Every row gives one point. To make a cloud, some directions were put in groups of two or more. Within a group, all points are equally far from the middle, so they leave a hole (a ring in 2 directions, a hollow ball in 3). The other directions are filled evenly. Then the cloud was stretched, turned, moved and blurred a little. Count the holes, and give their numbers of directions, smallest first.

Cloud (21 x 3)
[[  7.2 -32.7  21.9]
 [-28.7   4.4  20.5]
 [ -1.9 -31.4   0.8]
 [-37.1   5.2 -15.4]
 [  1.6  -3.5  22.3]
 [  5.3  13.3   5.8]
 [-16.2 -30.4  -6.0]
 [  2.3 -14.5  -4.0]
 [ 32.6 -30.5  13.1]
 [-27.5 -24.0  -3.5]
 [  1.1 -34.8 -14.0]
 [  8.4   7.2  -3.7]
 [  7.2 -10.6 -11.5]
 [ 14.2 -34.4  11.0]
 [ -5.4 -31.6   7.8]
 [ -5.0  13.5 -16.2]
 [-13.1 -38.6  -6.3]
 [ -9.4 -12.1   4.0]
 [-20.8 -46.5   5.8]
 [ 24.3 -29.2 -25.4]
 [ 13.4 -21.3 -30.4]]
Holes: 0

Cloud (30 x 4)
[[ -6.2  34.6  -2.4   4.2]
 [  3.7  -0.7  24.5   2.3]
 [-19.4   9.1 -29.3  -5.4]
 [ -0.6 -22.3  20.8 -37.3]
 [ -0.1  24.4   8.2 -36.6]
 [ 17.1   5.6  13.4 -24.8]
 [  7.2  24.3 -23.9 -35.0]
 [-12.0 -12.7 -22.0 -14.0]
 [-12.8  -4.6 -27.6 -40.6]
 [-23.2 -15.6   6.4 -34.4]
 [-23.7  -9.4  -4.1 -14.4]
 [ -8.9 -11.7 -31.2 -26.4]
 [-29.0   4.3  -7.8 -10.4]
 [ 21.8  -1.9   1.3 -21.2]
 [-33.0  -7.6  14.5   1.6]
 [  1.1 -22.3  12.4 -34.3]
 [  1.6  28.3  -7.8 -20.5]
 [ 13.9  -0.9  26.5 -40.0]
 [ -3.1  28.5  10.2 -18.5]
 [ -7.1  24.5  11.7 -39.0]
 [ -6.6  21.0 -15.5 -37.2]
 [-38.6   7.4  10.7  -8.4]
 [-15.2 -11.2  18.2  12.2]
 [-18.3   1.8 -27.3 -14.0]
 [ 19.7  10.6   6.8 -32.4]
 [ -0.7  23.1  -9.2 -40.5]
 [  0.8 -10.8  29.4 -15.8]
 [ 13.4 -10.5 -11.4   2.9]
 [-32.3   7.3   5.5 -25.8]
 [-10.2 -18.8  -7.4 -24.8]]
Holes: 1 (2)

Cloud (81 x 8)
[[ -1.2   1.2  34.6  -3.5  -4.8  23.8 -10.2 -23.7]
 [ -1.4 -50.2  15.9  -2.4  22.6   8.5  -2.0   1.6]
 [ -4.5  10.3   5.5  15.7  41.6  18.6  16.6  -6.6]
 [  1.6  -4.5  55.0 -10.3  21.2  -9.6  17.6 -11.5]
 [  6.1 -39.0  11.1  32.7 -12.2   0.7 -11.9   3.3]
 [-37.4   2.5   9.5 -21.0 -21.8 -14.6  18.3   8.6]
 [-13.5 -33.8  16.9  14.9 -27.4  21.0 -10.5  34.6]
 [-19.9  11.1  36.7  10.4  -0.1  19.3 -30.0  26.8]
 [-20.7 -30.7  26.4   5.9  -5.8 -12.4 -12.6  -3.5]
 [  3.7 -34.6  -2.6 -14.0  20.0   1.2  23.9  37.4]
 [-15.8  27.8   3.1  10.8  -5.2  15.1   6.5  13.0]
 [-13.2 -37.7  30.9  20.9   7.9 -23.2 -31.5  27.1]
 [-13.5 -28.7 -23.9  -4.9  11.7   7.1  -0.2  10.8]
 [-18.5 -18.4   4.4 -14.0  10.0 -16.0  17.5  -9.0]
 [  9.7 -12.6  30.8  -6.4 -14.8  29.3  -5.7  25.8]
 [-19.3 -12.2   5.0 -12.9   4.3 -33.1 -14.8  -1.8]
 [-17.2   7.0  41.0  -8.2  -9.0  26.3   8.4  -8.3]
 [-21.9   3.9  -6.6 -15.5  13.4  11.1  23.1 -15.0]
 [ 23.8  -9.2 -10.6 -24.6   7.1  29.7  21.2  -8.8]
 [ 30.3 -11.9  -8.2  17.5   7.0   7.8  13.2  28.2]
 [ 24.6 -11.9 -17.1 -17.0  10.2  27.2  16.9   7.5]
 [ -5.6 -25.3 -11.1  37.5  -0.7   1.4 -21.2  29.0]
 [ 21.3  10.5 -10.4   5.8   0.5  43.6  23.3  -1.7]
 [  2.7 -33.0 -14.1 -19.3 -23.9  26.4  12.7  -0.4]
 [ 27.1 -40.5   8.9  27.2   0.1  20.0 -11.4  -8.3]
 [-29.0 -29.7  12.3   4.3 -11.4  30.3  -9.7 -19.4]
 [-10.3  -6.8  -9.7  26.3   8.0 -25.6 -11.8   3.0]
 [ 22.9 -22.5  23.5  12.0  11.3  44.7  -3.8  18.9]
 [-11.6 -29.2 -17.5 -16.8 -25.9  19.7   2.8  29.6]
 [-12.8  15.7  42.7   9.8 -33.7   0.8  17.4 -12.9]
 [-27.7 -14.8 -34.0  -3.8  -2.6  17.9 -10.2 -18.0]
 [-21.2 -16.5 -23.3  -3.2   9.2  -4.1 -15.8  -6.3]
 [  5.1  21.1  18.4  13.4 -25.9  30.5  21.0   7.7]
 [-18.7  -2.9  11.3  30.4 -10.6 -11.1  24.7   8.9]
 [ 14.8  17.3   1.6   6.7  14.3 -12.7   3.4  -3.5]
 [-18.7  -7.9  15.5  29.2  23.5  15.6  14.6  23.4]
 [ 22.8 -23.8 -25.6 -11.5 -26.2 -11.9 -27.6   1.2]
 [  2.2 -18.5 -34.5   6.9 -29.9   7.0   4.9  19.3]
 [ -3.7  -7.0  29.0  -6.8   1.3  -1.1 -42.1 -15.0]
 [ 25.8 -33.2 -13.9  37.4  -6.9 -10.1  -3.9  -7.6]
 [-26.4 -36.2   7.6  -6.5 -25.4   6.6  -6.0  17.5]
 [ -8.7   3.7  30.3 -25.3   4.8  -1.4 -18.2  27.2]
 [ 20.5   0.5  21.3  20.1  -0.5  13.1 -30.8   8.3]
 [  1.1  19.4   2.8  -2.1  16.4  -8.3  12.7   4.0]
 [ 23.0  15.4   7.5  10.7  -9.6   2.2  25.6  16.8]
 [  6.3  15.2  37.4  10.2   2.2  31.2  12.4  31.6]
 [ -8.9 -16.9 -19.8  29.8   9.6  -6.0 -17.1   2.5]
 [ -9.7 -44.9  14.3   8.2 -12.6  -7.8 -17.1 -11.0]
 [ 14.3  -2.9  18.8 -28.5 -20.3  -2.8  18.4  -8.9]
 [-30.0 -21.6  11.2 -14.5  -4.5 -10.3   5.0   9.3]
 [ -4.5  18.3  -5.8  -3.5  -3.6 -11.8   8.8 -13.0]
 [ 19.5 -20.0 -27.5  12.3   0.3  33.6  27.0  -1.5]
 [-36.1 -11.7  -8.1 -12.4 -20.0  -6.6  20.3  20.7]
 [ 15.0  -4.3 -20.2 -22.2 -22.1  11.4 -21.3 -22.7]
 [  9.0 -29.7 -41.1  17.2   2.4  16.2 -16.9   5.4]
 [ 15.4  -4.4  45.5  -3.6 -12.4 -17.2 -11.5   5.3]
 [ 15.4 -24.5 -29.8  19.3   9.1  14.3 -20.4  34.5]
 [ 26.2   4.5  -6.3  12.8   8.3  49.6  16.4  -4.1]
 [ -6.3  -0.5  56.6  -5.5  19.7  -1.9  14.6   2.0]
 [  7.2 -26.0  -3.1  35.3   7.7 -25.0  -0.2  30.1]
 [  9.0 -49.5   6.3  27.7  21.8  30.7 -30.0  -2.5]
 [ 27.2 -25.2 -12.1  24.6  23.3  36.5  18.7   4.9]
 [ 42.1 -13.1  -5.6  22.9  19.3   3.7 -13.0  14.8]
 [-32.2  -4.3 -15.9   3.4 -11.4   3.3  25.8  30.8]
 [-21.9 -19.8 -44.5   7.5  -1.6  21.3 -24.6  -9.7]
 [-10.1  10.9  40.1  15.5   4.7   3.4 -24.5  26.9]
 [ 32.7  -0.5  20.4  21.7   1.9   4.1  15.7  21.8]
 [-38.3 -18.2  15.2  20.9 -19.2  22.0 -31.6  15.8]
 [ 23.4  -1.7 -14.6  16.0 -34.0   2.2  17.1   9.1]
 [-15.2 -18.3 -25.5  19.7   0.7   5.3 -13.1  47.5]
 [  8.8 -23.2 -26.2  19.0   7.0  28.1  20.7   5.5]
 [  3.1 -43.1   3.9  35.5   3.0   5.6 -31.6 -16.8]
 [ 19.1 -19.5   0.7  24.6 -16.7  39.2  -5.7   5.1]
 [ 26.8  -5.9  14.3  23.2 -12.6   6.3 -36.3   0.2]
 [ 17.2 -36.6   9.1  19.2 -29.4  15.5 -19.8  -4.4]
 [-26.1 -10.6  31.0  24.9 -20.1 -20.9 -24.7   9.6]
 [-15.2  -6.3  15.3  29.7   2.3   8.1 -20.5 -18.3]
 [ 38.2  -0.4  -3.8 -11.8  11.6  -6.5  28.8 -18.2]
 [ 13.1 -44.7  15.0  -8.6   7.6   3.9  -7.8  27.4]
 [ 15.0 -21.1  25.3  12.6 -21.0  31.8  18.3  14.3]
 [ 14.6 -27.9   2.1  28.1 -36.5  25.8  16.8 -17.8]]
Holes: 2 (2, 2)
